Rows are points. To make a cloud, some directions were put in groups of two or more. Within a group, all points are equally far from the middle, so they leave a hole (a ring in 2 directions, a hollow ball in 3). The other directions are filled evenly. Then the cloud was stretched, turned, moved and blurred a little. How many holes are there, and how many directions does each take, smallest first?

Cloud (19 x 3):
[[ -3  35 -11]
 [-12  33  12]
 [-42 -20  19]
 [ 75   9 -50]
 [ 58 -10 -40]
 [  0  27  32]
 [-27   0  34]
 [-29 -45  43]
 [ 23  48  11]
 [ 32  28   4]
 [-44 -51  14]
 [ 67  13 -15]
 [-22  27 -51]
 [-76 -38  19]
 [ 73  26 -46]
 [ 10 -24   3]
 [ -2  14 -68]
 [-12  20 -69]
 [  1   4  -4]]
Holes: 0

Cloud (30 x 4):
[[-22  26  29 -55]
 [-50  14 -47  -1]
 [ 16 -14 -33  67]
 [-44  14 -45 -14]
 [-49  32 -31  63]
 [ 11  50   7   0]
 [ 46  -7 -51 -13]
 [ 11 -29 -28  38]
 [-52  13 -45   1]
 [ 32  10  28  58]
 [-14  13  31 -60]
 [-39  13 -18 -43]
 [-35  58  24  42]
 [ 16  -4   9  68]
 [  3  17  70  12]
 [ 63   4  13 -14]
 [ 35 -10 -65   1]
 [-15  58  25   7]
 [-39   9 -15 -44]
 [-61  20 -39  34]
 [-50  24 -46  51]
 [-23  25  26 -56]
 [ 53  26   8  10]
 [-14  28 -29 -35]
 [-32  40  69   1]
 [-42  56  46  18]
 [-31  19 -41 -28]
 [-53   8 -30 -19]
 [-27  54  10  57]
 [-12 -28 -14 -11]]
Holes: 2 (2, 2)

Cloud (88 x 8):
[[-61 -24 -24  43  -1  33  60  33]
 [-36  13 -50 -11 -33  42  65   3]
 [ 65  13 -61 -39 -58 -39   5 -26]
 [ 33   3 -30  10  33  33 -55 -32]
 [ 55 -15 -41 -52 -18 -31 -49 -43]
 [-12  19  37  94  19   7 -25  34]
 [  1  14  61 -34 -32 -49  15  11]
 [ 53  20  25 -35 -27 -50   1  43]
 [ 31 -37 -45  51  34  41 -19 -16]
 [ 38  -6 -76  27 -21 -15  39 -47]
 [  1  -8  15  -8  41   0   4 -26]
 [-11 -31  11 -21   9 -16 -25  60]
 [  4  54 -10  13 -66 -27  -2 -26]
 [ 59 -32 -32  45 -20 -16 -11   0]
 [ -1 -22 -63  35  28  66  29 -55]
 [ 15  -4  -2  29 -29 -12 -56  39]
 [-38  14  10  -9 -24 -28  76  -5]
 [ 54 -23 -13 -57   1  12 -11 -19]
 [ 60  38 -20  55 -19 -18  33 -34]
 [ 50  27  64  10 -25 -76 -23  18]
 [ 47 -32   5  40  28 -10 -24 -29]
 [ 33  19  49 -17  20   5  -7  19]
 [ 57  26  11 -19 -53  11 -16 -22]
 [ 36  20  26  25  16 -28   5  67]
 [ 27  46  49  52 -10 -10 -56 -30]
 [ 72  -6 -45 -28   6 -51 -39 -18]
 [-20  24 -18  32 -28  41  32  42]
 [-17  -9 -30 -51 -48 -41   5 -21]
 [ 40  41 -32 -30 -38 -62 -21  17]
 [ 52  21  51  -2  13  14 -59 -28]
 [  3   3  63  46 -18 -47   9  78]
 [-24  25  76  -6 -14  29 -40 -30]
 [ 59   2  34  -6 -23 -79 -46  -1]
 [-51  23  21  92  12  47  12 -33]
 [-46  55  54  25 -48 -18  17  -5]
 [ 64  28  24  49   1 -32 -46  40]
 [-41  20  67  77 -28  16 -13   3]
 [ 40  15 -46 -23 -48 -35 -45   9]
 [  5   6  71  -1 -19 -16  35  34]
 [ 61 -25  31  61  19 -23 -33  50]
 [-39   5   0 -28 -61  19 -20   1]
 [ -4  -9 -39  47  26  48  74 -38]
 [ 34 -17  71   8 -37  17 -37  23]
 [ 76   4   8  17  18  -5  16   2]
 [ 26  -3 -26 -40 -14   5 -53  40]
 [-18  -2 -11 -16   3 -53  33  -1]
 [ 11   4   7  13  16 -67   4  -3]
 [-12  46  11 -20 -58 -11  55 -22]
 [ 82 -15  12  46   4   7 -42  -7]
 [ 15  21  87  82  22 -17 -15  34]
 [ -7 -15  14 -27 -63 -55  -6  21]
 [ 27 -44 -26 -12   9   2 -13  70]
 [ 22  16 -84   6 -20  30  20 -76]
 [ 32 -47  41  25 -16  27 -21  39]
 [ 35  16  -9  64 -41  16   0 -18]
 [-33  59  36  16  -4 -14  37 -44]
 [-38  37 -18  12 -26 -12 -12   9]
 [ -5 -37  12 -56 -16  11  -9  46]
 [ -5  -1  34  56 -24  27  51 -27]
 [ 33 -19  20  19 -50 -20 -27 -23]
 [  4  -6 -95 -47 -16 -12  29 -48]
 [-13  55 -27  -5 -41  -7  41  12]
 [ 33  -4 -25  59  20  61  17 -53]
 [ 39 -31 -29  72  32  37 -11  20]
 [ 34  22 -10 -47 -62 -11  21   7]
 [  8  50   9  69 -26 -30  57  14]
 [ 41 -54 -21 -15  15  25  -7  40]
 [ 70  11  15 -13 -40   7 -16  14]
 [  3 -22  30 -46 -53   7   3  -7]
 [ 13   7 -67  52 -22  22  33  10]
 [ -6  18   3  58 -12  79 -14 -37]
 [ 14  37  -6  60 -31 -57   7 -27]
 [-33  -4  39 -46 -49  -4  17  30]
 [ 35 -32   5 -61 -25 -27 -24  52]
 [-15  22  68  29  -8  35  -4  62]
 [-31 -27 -46 -32 -39  21  50 -12]
 [ 34  35  30 -27  -1  14 -61  -1]
 [ 15 -11 -71  -9 -47  17  25  16]
 [-41 -18  23   5 -10  29  67 -11]
 [ 37  16  64  91  -2   9  10  11]
 [-19   4  13  95  49  74  29  -3]
 [-73   1  12  14 -36  23  24 -26]
 [-24  -2  10  84  16   5 -20  22]
 [ 32  -9  38 -62 -13 -35 -23  -4]
 [  5  20 -18 102  26   5   8   9]
 [-28  39  17   7  20  56 -20 -43]
 [ 19  -1 -74  26  34  13  62   0]
 [-25 -23   3 -18   3  86 -21  -8]]
Holes: 1 (8)

Cloud (87 x 9):
[[  -3   19   54  -52  -33   27    0   18  -39]
 [ -45   -1   72   46    5   17   -2   22    7]
 [  -2  -10  -43   55   11   -1   54  -11   -8]
 [  72   36  -35  -29  -64  -14   11   -6  -51]
 [ -61   11  -30    1   77  -29   23  -48   42]
 [  64  -20   21  -10    1   41  -24   25  -55]
 [ -51   -4   44    8    9  -66  -45   15   43]
 [   5   -4  -45  -51   18  -75    0  -12  -45]
 [  17   49   -1    0   52   -3   80  -23    2]
 [ -46  -48   35   66   26   18   24  -19  -11]
 [  -4   27   -7  -70   -9  -30  -59   59   11]
 [   2   43   13   -1   42  -38    2   18  -50]
 [ -11  -11  -40   52   48  -20    7  -52   14]
 [ -24  -23    3   -4   15  -62   83  -35    6]
 [   7  -35   31   -2   -8   40  -72   -4   43]
 [  80  -20   -9   -8   37  -12   14    8  -36]
 [  46   33  -43  -51  -41  -50   38  -30  -12]
 [  19   50  -66   -6    8   14  -50   47    5]
 [  -1   46  -37  -10   -1  -98  -18  -20   14]
 [  24  -18   35  -30  -23   19   31   24  -78]
 [  -6  -47   -2  -41  -39  -43  -73   30   -1]
 [ -59    7  -43  -28   -3  -16   -1  -29  -49]
 [ -10   50   24  -57   -6   22   25   -3  -54]
 [   6  -12   19   62   42  -25  -62   28   55]
 [  31   22   26   16   -3  -15  -44   -7   60]
 [   6  -43   15    4    4   44  -37   68   25]
 [ -17  -15  -46   58   -3   -7  -29   59   14]
 [  27   84  -10  -47    6  -22    8  -39  -25]
 [   3   16   25  -50  -28  -30  -71   33   41]
 [   3  -46   70   23  -26  -26    8    7  -25]
 [ -15    1   39   10   79  -46    2  -36   42]
 [  22    1  -10  -17  -13   -4   78  -42   15]
 [ -43  -36   33   11  -26   -5   48  -35  -11]
 [  18    0   -9  -12  -63  -38   31   48   -7]
 [ -51   36    2   -1  -55    1  -58   41  -19]
 [  -1    9   31    7   78   10   51    4  -14]
 [   4  -79   -9  -12   25  -43  -41   21   33]
 [ -37  -38  -15  -12  -13   17  -12   24  -67]
 [ -49   22   31   35   25   18   53  -17    3]
 [ -15  -44  -59    3   11  -36   12  -11   43]
 [  23   -8   42  -31    6   28   32   39  -59]
 [ -65  -23   67   31   40  -17   -5  -15   28]
 [  13  -18   40  -45  -12  -49   20   21   32]
 [ -50   56  -33  -18  -10  -20   -1  -46  -16]
 [  60   -5  -46  -60   24  -40  -18    2  -34]
 [  39  -13  -42   33   -6   14   53   -7  -28]
 [  33  -18   14  -46    2   30  -52   20  -52]
 [ -25   76  -27  -39    7   -8    0  -34  -42]
 [  62  -13   29    5  -32   47   10   16  -65]
 [ -27  -35   27    7   45   19  -13   58   46]
 [  50    6  -36  -39  -46   17  -63   63  -16]
 [ -15   27   21  -23   15  -10  -72   40  -38]
 [  -8   -5   20  -43  -72   12   25   21  -26]
 [ -20    9  -64   39   29    4  -36  -22    6]
 [  37    5   13   -8   63  -34   14  -40   47]
 [  26  -24   21  -62  -30  -51  -40   17  -24]
 [  54   -6  -36  -29  -49  -20  -74    6  -40]
 [  27   26  -50  -23    3  -66  -29  -23  -54]
 [  -1   24  -54  -22    7   43   -8   51    6]
 [   2    8   -5  -70  -23   20   38    2  -75]
 [  -8   -2  -14  -27   15   73    7   19  -39]
 [  -2    2  -29   -9   50   18   61   -1   35]
 [ -73  -55   36   46   38  -35  -16   14   49]
 [ -13  -33   -4  -15  -32  -32  -66   56  -38]
 [ -40   14    1  -33   -3  -35 -101   42   37]
 [  26   -9  -14  -28   39  -16   57  -66   29]
 [  22  -14    9  -30  -28  -66   35   19   24]
 [  38   13    2    1   17   -2  -21  -38   53]
 [  -1  -53   34   -9   52   -9   -5   32   54]
 [  -1  -74   11   26   58  -59    1  -19   22]
 [  55    6   12   -6  -11  -32   40  -25  -72]
 [  75   61   -4  -45   11  -29   -4   13  -35]
 [   1   57    0   18   -3   10   31  -20   25]
 [ -20  -15  -62   -2   44  -76   -9  -48   30]
 [ -37   31  -65  -12   19   24  -38   22   25]
 [   0  -37   24   -4   11   63  -35  -22   13]
 [ -10   -7  -87  -16    2  -13    0  -28  -26]
 [ -16  -25   -4  -17   49   -2  -49   62   43]
 [  19    5   25   50   44  -55    6   14  -17]
 [ -17  -24   -2   -7   49   -7  -55   57   57]
 [  18   19   30   62   -2   -7  -44   45   35]
 [  64   49    9  -45   -4  -55    2    9   11]
 [  33    9  -25   37   -9  -12   71  -26  -33]
 [  10   13  -26  -62    6  -43   50  -40   38]
 [ -48  -26   31   -8   56  -22   -9   18   73]
 [  47   -7   28  -24  -26  -15   20  -66  -24]
 [ -40    6    6   52   28   48   10   18  -32]]
Holes: 3 (2, 3, 4)
